Each row is a point. A path goes straight from each point to the next, and from the last back to the first. The post is the endless flat space through its rows: a point in 2 columns, a line in 3, a plane in 4, and so on, so that a path can go around it. Count how often the path circles the post. Going back the other way cancels.

Post (1 x 2):
-2  -31
Path (32 x 2):
-17  -1
21  -5
40  -49
23  -87
-12  -48
-42  -1
-30  33
11  -21
25  -44
26  -95
40  -34
22  12
-37  23
-41  -41
-14  -92
21  -62
20  -18
-9  36
-18  -17
-27  -43
-3  -91
14  -39
41  -13
-10  -7
-40  -19
-18  -45
35  -90
28  -49
39  -15
17  -74
-8  -59
-38  -26
Times around: 1

Post (3 x 4):
-20  -1  -16  10
3  -23  44  -9
0  -4  -49  -11
Path (28 x 4):
6  46  23  7
-19  45  -45  -21
-24  -41  -6  -46
-46  -70  82  38
41  -37  -36  10
-2  2  21  7
-8  45  -95  -31
-15  -49  55  -62
-52  -6  9  49
54  -21  -42  -21
-4  23  -8  48
38  -40  -10  -20
-83  -32  37  20
17  -24  50  -41
12  33  0  -29
-9  31  -30  48
43  -45  -39  -48
-56  -44  42  1
-17  -31  40  -45
-34  -58  35  23
-20  -61  5  -22
-90  26  42  31
29  21  -17  -38
47  22  -34  -34
-64  35  -21  24
-11  -34  30  -16
-89  0  3  45
27  -15  -29  -56
Times around: 0

Post, 5 rows:
23  -52  -40  11  -9  31
-26  -30  21  -18  20  -38
-24  24  -14  -23  10  6
-34  4  46  -30  3  -31
42  3  -25  19  -13  20
Path:
-29  -21  -13  -12  -49  31
-50  -51  -24  -15  13  -38
29  -86  29  -10  -24  -22
10  20  -16  -23  13  30
41  -16  29  42  -15  48
21  -22  31  -16  3  -1
-13  2  -53  -50  4  -7
-5  6  -60  -24  10  -19
1  -47  1  -37  35  -33
-54  -5  -29  -53  2  -5
7  -64  -47  -34  -29  19
-25  2  -21  -49  37  18
-20  -26  48  -32  16  -51
-32  6  -2  -37  10  -78
-20  26  -40  21  0  18
12  -25  2  25  18  -31
8  40  -34  -6  -46  1
37  9  37  -20  -39  -35
-8  -71  5  -33  54  -40
-1  27  7  -27  -34  25
4  -88  -95  16  -35  56
-38  52  7  5  27  1
-25  -46  -2  16  -23  6
-25  -80  -11  -20  16  -36
-20  28  27  -61  8  -41
Times around: 0
